Rows are points. Any point is a mix of the corners, with weights that add up to 1. It lies inside the corners' shape when no weight is negative. Say inside or outside, and name the corners with a negative weight.

Corners:
(1): [-19  -7]
(2): [-13  60]
(3): [  5 -21]
Points:
[-12 -32] => outside (2)
[-11   2] => inside
[-15  22] => inside
[-12  -7] => inside
[  3 -17] => inside

Corners:
(1): [  3   2 -60 -21  10  21   1  24]
(2): [-19  -4  -7   2  35   8   3   2]
(3): [ 11  -6   4  19 -13   4  -7   4]
(4): [-48   7 -36 -20   3   3  -7  24]
(5): [ -3  21  15  20 -19 -16  12  14]
(6): [ 18  26  17  25 -25  18  -6  21]
(7): [ 11 -12   2 -16  32  16  -2 -31]
(8): [16 -7 17 -4 -2  9  7  6]
(9): [ 15  -7  -1 -14  31   1 -13 -12]
Points:
[12 -1  7  3  5  6  1 -2] => outside (4)
[ 1  1 -2 -1 16  6 -3  2] => inside
[  5  -2 -12   4  -2   8  -4   9] => inside
[12  9 10  8 -8 12 -1 11] => inside
[ 1  1 -9 -3 13  3 -7  1] => outside (8)
[  9   8  24  13 -13   2  -4   1] => outside (1, 2)

Corners:
(1): [-11 -19 -13  26  -7 -19 -28 -34  31 -27 -30  21  22  -9]
(2): [  6  20  49 -22  31  38 -25 -15 -10  34   5  36  33   6]
(3): [ -8 -37  14 -46  19  40   1  36 -11 -15  20  26 -12  48]
(4): [-18 -30 -33   8   0  27  -3   5  -2 -20  40 -23 -11   7]
(5): [ 23  22  15  17  -6 -25 -14  -9  -4   1 -13 -40 -22  -5]
(6): [-38   7  10  -7 -27   9   8 -11  -8  -9 -23 -15  -3  21]
(7): [ 30   7  21 -35  36 -11   9  -7  -6 -18  29 -36 -29  26]
(8): [-22 -16 -32  22  28  -3  15   9 -21  24 -30  19  12 -20]
(9): [  1   9  11 -20  26  12   4   0 -32 -18  -9   7 -20  -7]
(10): [ -6   6  20  13 -36 -13  13 -30 -32  12   1  23   6  -4]
(11): [ -6 -36 -32 -13  33  -1 -25  16 -13 -35  60   7 -30  38]
(12): [ 35  -1 -20   2  29 -22 -28 -38 -30  18 -17 -54 -17  14]
(13): [ -2  -1   7 -28 -28  -7 -19  21   4  27  -8   2  15 -13]
(14): [ 18  26  32 -11 -18 -18  -1 -12 -26 -23   6  -6  22   1]
(15): [ 16  21 -14   5 -14  12  -5 -23  21   9 -29  18  30   9]
Points:
[ -2  -2   7 -11   6   7  -5   0  -7  -8   6   6  -1  11] => outside (12)
[  4   1   5 -10 -11  -2  -7 -10  -5  -7  -8 -16  -5  11] => outside (2, 8, 11)
[  2   6  -3   5 -17 -15 -10 -18  -2  -7  -7 -14  -1   0] => outside (2, 3, 8)
[ -1  -6  -1  -6   7   9 -11  -4 -10   1   3   2   2  10] => outside (7)
[  8 -19 -23  12  12  -4 -15 -10 -12 -15   6  -7 -11  11] => outside (2, 6, 7, 13)

Corners:
(1): [ -3  14  34  -3 -10  -2  -7  -7 -22   2   5   0  -1   4   2  14   1  -6
   2  16]
(2): [-10  14   6   3   6  -3  -3   3 -25  -2  15   2 -23   9  14   3  -4  -1
   2  13]
(3): [ -4   4  -5   2   2  -1   3   8   9   2   4   3   7   9 -11  -5  14   6
   3 -20]
(4): [ -6 -18  19  -4   5  18   8  12   0   3  60  -3 -10  -1 -12  -1  10  -7
  -5   0]
(5): [ -8 -25  20  22   0  18  -8   6  18  -3  -2 -46   9  -5  13 -12  22   8
  -4 -10]
(6): [-17   0  -4  15   3  -4   6   3  18  -8   7   5  12  -1   9  -1   8   6
   1  -5]
(7): [ -9  -7   6  -3   1  -6  -8   2   5  -1  -2  -7 -11   4   3   4 -14  -4
   4   6]
(8): [ -2   8  -9  -6  15   2  -5  17  -2  -7   4   7   5  17  19 -14  -1   4
  24   7]
(9): [ 17  14 -11   2   4   0  -5  -5  14  -3  -9   9  -2  16   7   1 -24   2
   6   9]
(10): [-10  -9   3  12  -3   5  14   7  12   8  27 -20   4 -12  -6  -5  42   1
  -4  -3]
(11): [-12  15  -1  -4 -16  -4  11   3 -15   0   1   5   0 -10   2  -8  -1  -4
   5   0]
(12): [  6   6  10  -1 -14  10  20  16 -22   3   3   1  -2 -20  12  10   4 -10
  -5   5]
(13): [-13   9   0  11 -10   2  -9   8  10  -6  -4  -7   2 -23   0   7   0   4
   9   4]
(14): [  5  18  -5  -8   5  -8 -14  -8 -28   0   0  13   5  15 -13  15 -17 -15
 -10  13]
(15): [ -9  13  -7  -3   6   4  -4  -3  17   1 -12 -12   2   3   2   6  -8   7
 -10  -2]
(16): [ -6  13  -9  -5   1  -3   0  27   7   2   3   9  -5  11  -3 -14 -13  -4
   4   8]
(17): [  3  11  -8   7   1   0   7   4  11   8  -1   4  -4   5  14   5  11 -17
  -6 -12]
(18): [ -1   7  -9 -14   3  -6  -7   1  10 -22   3   6   8  19   0 -13   6   9
   8 -14]
(19): [ -4   9  -3   0  -5   5  10  -3  -2   9  -5  13 -12  -2 -12  11  -2 -25
 -14  18]
(20): [-12  -6   4  13  14   4  -9  -2  21 -14  -8 -38   8   6  -5  -1 -10  -1
  -6  -1]
(21): [  2  -1  13   3  20  -1  -6  16   8   0   2   8  -6   7  -2 -16 -11  -9
  -2   6]
Points:
[-12   0  -2   6   5  -1  -3   6  14  -2   9  -9   2   2  -4  -5   6   3
  -3  -7] => outside (1, 8, 9, 12, 19)
[-6  9 -2  0  0 -1  2  5  6  5  6  5 -1  2 -1  0  0 -6 -1  6] => outside (2, 3, 5, 12, 18, 20)
[ -1   7   4   1   3  -1  -9   1  -1  -6 -13  -9  -1   2  12   1 -11  -2
   5   5] => outside (3, 4, 6, 10, 16, 19)
[-4  3  2  2  1  2 -1  5  5 -2  2 -4  2  3  1 -2  1 -3  1  0] => outside (2)
[-5  2 -1  7  1  1  0  5  7 -2 -4 -7  1  0  2 -2  3 -1 -3 -3] => outside (1, 4, 8)

Corners:
(1): [ -4 -12 -18 -25  23  16  21   0 -36 -14  20   8  -6 -16  21   0  -2  28
  -5 -20]
(2): [-23   9 -40 -15 -10  -6  14  -2  14  -8  37  17 -34   1   7 -18  33 -21
  -2  10]
(3): [ 21   7 -10  -9   9   5  16 -40  -9  -6 -10 -21 -22  -1   9  12 -11   6
  -2  15]
(4): [ 13   8  -8 -20 -17 -30  18  23  -2 -29  -6 -13 -10   8  36  18  33  -4
   3 -11]
(5): [-14   7  19  27  29   8  -6 -16  12 -15 -29  24  33 -16   2   5 -13  -5
  15  26]
(6): [ -5 -14  -6  25  30  21 -24   9  -2 -31 -44  -5  11  -2 -24   4   9   9
 -15  18]
(7): [ 25  20  -6  55   2 -19   7 -23   5  48  28   7  -2  14 -12 -19  39 -13
 -14  -1]
(8): [ 20 -24   1  37   6 -28 -39 -26  17  60  18  16   1  26  -9  -4  30  33
  -7   7]
(9): [ 20  18  -5  25  -4 -12   6 -24 -15  51  28  -9  34  -3  -7 -23  25 -12
 -20   3]
(10): [ 18  10 -14   3  25   0  26  -2  -8  31  20   4 -53 -19  -9   3   5  13
   6  35]
(11): [ 32 -11 -28 -31   6  10  23   6  16  -3 -19   9  -1  -8 -13 -26 -15   2
   6   2]
(12): [ 31  21   9 -24  -4 -12   9 -17  26  34  20   9 -23  -7   0 -25  -1  18
 -24  11]
(13): [-15   2 -12  40   9 -25  -6  21 -38 -19  44 -12  -6  -6  31 -39  28   0
 -25 -16]
(14): [ 10  -6  -1  -9 -28   8  13  39  -6 -43  11 -28 -14  -8  25 -15 -23 -23
  -8 -22]
(15): [  9  13 -20  29  19 -10 -14 -11  20   8  -2 -12   9 -20 -19  -4  15  -7
  -1  12]
(16): [ -1  18 -15   2  19   3 -10  27  -8  -7  10  20  38  23  30 -28  -9  12
  11   0]
(17): [-25  24   1  -6  14 -18   0   3   7 -15 -29   7  15 -18  17 -17 -20  10
 -18 -18]
(18): [  2 -30  22  16  33 -18  -6  13 -32 -30   9  19   4  27  -6  37   1  -3
  21  -9]
(19): [ 13  -9  -9   2  -7   5  18   3  18  -3   1   0   0   6 -20  -1   3  14
   4  24]
(20): [ 21  -2   3   5  -6 -33   0  -6  13  -8  -1  33 -17  29  15  34 -19  -4
  -4  14]
(21): [ 15  27 -29 -17 -20   1  -7   7  -3 -18 -16 -10  17 -12 -20   7  31  -4
  42  23]
Points:
[ 8  7 -7  7  6 -6 -5 -4  8 12  3 13  7 -2 -7 -7  3 -2  1  8] => outside (3, 4, 13, 19)
[  6   5  -4  -4   9  -4  12  -2   2 -10  -7   3  -7  -8  -2   5  -1  -2
   1   7] => outside (8, 13, 16)
[  6   3  -3   3   8 -14   2   5   3  -4   4   9 -13  -3   5  -1  11   1
  -3   1] => outside (3, 9, 16, 19)
[  7  18 -15  -5  -5  -2  10   7  13 -15  -4  -3 -10  -9   5 -11   2  -8
  -1  11] => outside (1, 8, 9, 18)
[ 17  -3 -13  -7   0  -5   5   5   7  -7  -3   4  -3   7  -2  -3   5   4
   3  -1] => outside (5, 9, 10, 13)

Corners:
(1): [ -2  38 -38  21  -6  -2  -1  -6 -26 -37  -6  23   0 -25   5 -18 -17  -3
 -28   5]
(2): [-13  12  20  -7  33 -26 -36   9  -9  21  -8 -18  25  -3  -8 -14 -12 -22
 -29 -11]
(3): [ 13  12  -4 -33   8  18 -10 -10  36  12 -11   2  10  -2  -1   8   4  -2
 -16 -23]
(4): [-25  10  -9 -28  30  36 -23   0   4  60  39 -48  45  20   1  58   3   8
 -16  12]
(5): [ 22  14  35  -9  20 -44   6  35  -9 -29   1  12   7  -7  40  37  32 -21
 -17 -17]
(6): [  4  21  42  -6  15 -35  10  14 -22  11   7  13  25  -8  -1  18  10  21
  -1 -23]
(7): [ 10  13  23  -8 -18   4 -28  -2  -7  22  16   8 -20 -27 -11  20 -12 -14
   7  17]
(8): [ 18  -5  41  -4 -16 -59   7 -27 -35  17  51  -2  26  -7   3 -44 -10  18
   1   7]
(9): [  9  26  32 -19  11 -37  30 -16   4  14  13   4  26  22  24  25   0  -3
  18 -23]
(10): [-16  10  15  55  -8 -35 -22   7  28  13  -4 -11 -22 -14  -6  21  10   2
   9 -12]
(11): [-24   6  52  -9   6  40  29 -29   4  28 -17  -1  -7 -16 -24 -27  33 -38
 -20  15]
(12): [  0   2  11  24  -8 -47   1  16  15  -5 -13  -6  -1   4 -45   7  -9  -3
   8  -2]
(13): [-39  34 -27 -10   6  23  15 -11   2  32   2 -37   8 -12 -11 -16 -37   1
  10   2]
(14): [  3 -16  18   9  -5   3 -10   6  21 -19 -19  13 -51   2  -5  -9  -7  10
 -14 -23]
(15): [ -1  22 -21 -20  37  18   0  18 -12  34   7  -5 -12  28 -11 -15  36 -43
  -9   1]
(16): [-19  13  30   0   0   0  17  -6  -2   1   6 -24  36   7 -32  14   9 -36
  28 -13]
(17): [  6   1  -6  34  20 -16  -8   9   2 -17  44  36  -8 -51 -13  22 -12 -24
  -9   3]
(18): [  6   8  19 -28  32  -9  -8   8 -14   8  29  24  20  -9  15  16 -11  21
  30  13]
(19): [-15  34  10 -20  20   5 -33 -18  -4  17  34 -22  13  14 -18   6  -2  25
 -30   1]
(20): [-12   3  19 -22 -12   8  10 -25  17   2  40  24  -1  -1 -22  -7  22 -19
 -18 -12]
(21): [  6  13 -24 -30  12 -33 -45 -42 -32  27 -22 -18  -6  -4  11 -30 -16  34
 -26  -6]
Points:
[-15  17   2  12  10  11  -5  13   6  10   0 -16  -7   1 -16  20   5 -33
  -5   2] => outside (3, 6, 8, 18, 20, 21)
[-10   6  -2   1  10  -9 -15 -10  10  12  -9   0   0 -10  -7  -1 -14   9
 -15 -12] => outside (5, 7, 8, 15, 16, 19)
[ -5  17   5   0   9  -7 -10   5   3  10 -15 -12  -3   3  -8   9   2  -5
 -11 -10] => outside (8, 17, 18, 20)
[  1  14   9 -13  10  -8  -4  -4  -4   7   8   1   8  -2  -4   2   0  -2
  -9  -5] => outside (10)
[  0  15  13  -9  10 -16  -2  -2  -7  12  17  -1  12  -3  -2   6   5  -7
  -5  -2] => outside (14)
[ -5  13  15   3   2  -5  -4  -4   3   4   9   5  -3  -8 -14  -2  -2  -6
  -2  -4] => outside (4, 5, 21)
